Every row gives one point. To make a cloud, some directions were put in groups of two or more. Within a group, all points are equally far from the middle, so they leave a hole (a ring in 2 directions, a hollow ball in 3). The other directions are filled evenly. Then the cloud was stretched, turned, moved and blurred a little. How many holes are there, and how many directions does each take, smallest first?

Cloud (20 x 3):
[[ -6 -43 -26]
 [  7 -16  26]
 [-35 -24 -16]
 [ 38  -1 -62]
 [-12  -4  -8]
 [ 59 -14  10]
 [ 12  36  25]
 [-50 -35  17]
 [-57 -33  -5]
 [-20 -40  -6]
 [ 17 -27  43]
 [ 32  58   2]
 [-11 -23 -24]
 [-12 -19  27]
 [ 33  36 -29]
 [ 16  -8 -11]
 [ 54 -11  23]
 [ 27   0  -3]
 [ -2   1 -28]
 [ -2 -18  48]]
Holes: 0

Cloud (31 x 4):
[[-12 -23  -2  57]
 [-14  14 -10 -18]
 [ 49 -46  24  13]
 [ 33 -49  -2  12]
 [ 13 -37 -19  25]
 [ -7 -46  18 -15]
 [-14  23 -11  -2]
 [ 49  31  25   7]
 [ 10 -40  24 -34]
 [  3  40  13  18]
 [ 26  -5  11 -54]
 [-21  25   7  -2]
 [ -7  33  -3  16]
 [ 60 -33  14  16]
 [ 67 -12   8  10]
 [  0   8 -28  21]
 [ 29  24  52 -14]
 [-24  16   6 -11]
 [  7   0 -32  11]
 [-24 -19  41  41]
 [-13   2  56  19]
 [-13 -22  16  63]
 [ 36 -51  36  -5]
 [-30   6  35   9]
 [-15  -8  55  32]
 [ -9 -34  -8  46]
 [ 35 -51   3  10]
 [ 13 -42 -14  24]
 [-14 -31   0  52]
 [ 47   8  29 -44]
 [ 25  41  28  10]]
Holes: 2 (2, 2)

Cloud (54 x 6):
[[ 43 -18   4   6  28 -51]
 [-12  17  13  -2  17  33]
 [ 25  18  21   2  33 -43]
 [-28  38 -14  10  11  28]
 [ 40  25 -32 -15  23  35]
 [ 19 -30   4 -47  30 -22]
 [ 50 -11 -12 -31  13 -74]
 [  0  -6 -65  15 -19  12]
 [ 64  39  -6 -33   8   8]
 [ 50 -22  36 -17  -1 -15]
 [-16  28 -12  25  52  19]
 [  4 -29 -26  22 -26 -33]
 [  6  41  -5  19 -17  53]
 [ 27   1  39 -11   7  13]
 [  1   8  13   0  46  11]
 [ 48  51  21  -7 -36  18]
 [ 48  19  47  -8   3 -13]
 [ 34 -21   4  52  -7  -6]
 [ -2  43 -61  29 -19   3]
 [ 34  42  28  -7 -18  29]
 [ -7  -2  30 -24 -38  -9]
 [ -8 -35  -3 -16 -13   2]
 [ 12 -29 -26 -28  38 -15]
 [ 60   1 -10 -31 -40   5]
 [ 13 -40   0   2  14  28]
 [-11  45 -16  39   7 -28]
 [  0  57  -6 -26  21  -8]
 [  8 -15  15  20 -33  -3]
 [ 55  -9 -16 -25 -17  19]
 [ 31   3 -41  -9  12  44]
 [ 31  39 -23 -10  19  43]
 [ 51  -1 -51  47 -23   1]
 [  3  -7  -6  21  -2 -59]
 [-32  30 -17  24  21  37]
 [ 34  20  32  -4  33 -16]
 [-29 -20 -10 -11   2 -26]
 [ 36 -31  30 -34 -10  -4]
 [ 36 -16 -17  -7 -24 -73]
 [ -6  58 -29  37 -15 -16]
 [-14  35  -7  11  42  23]
 [ 10 -30  19 -57   5 -14]
 [-12  39  12 -26  18   3]
 [ 52  33 -36   9 -36 -38]
 [  2  29   5  37 -29 -26]
 [ 25  50  -8 -16 -61   3]
 [ 59 -21  27 -28  14 -47]
 [ 29  24  19  16  31 -34]
 [ 35 -28  -3 -14  45 -24]
 [ 41  38  16  43  -2 -12]
 [ 59  56   9   2  12   8]
 [ 18  -1  11  38 -24 -29]
 [ 43  -5  31  19 -15 -19]
 [ 53 -32 -11  12 -22   0]
 [ 68 -26   1  -9  15 -28]]
Holes: 2 (2, 3)
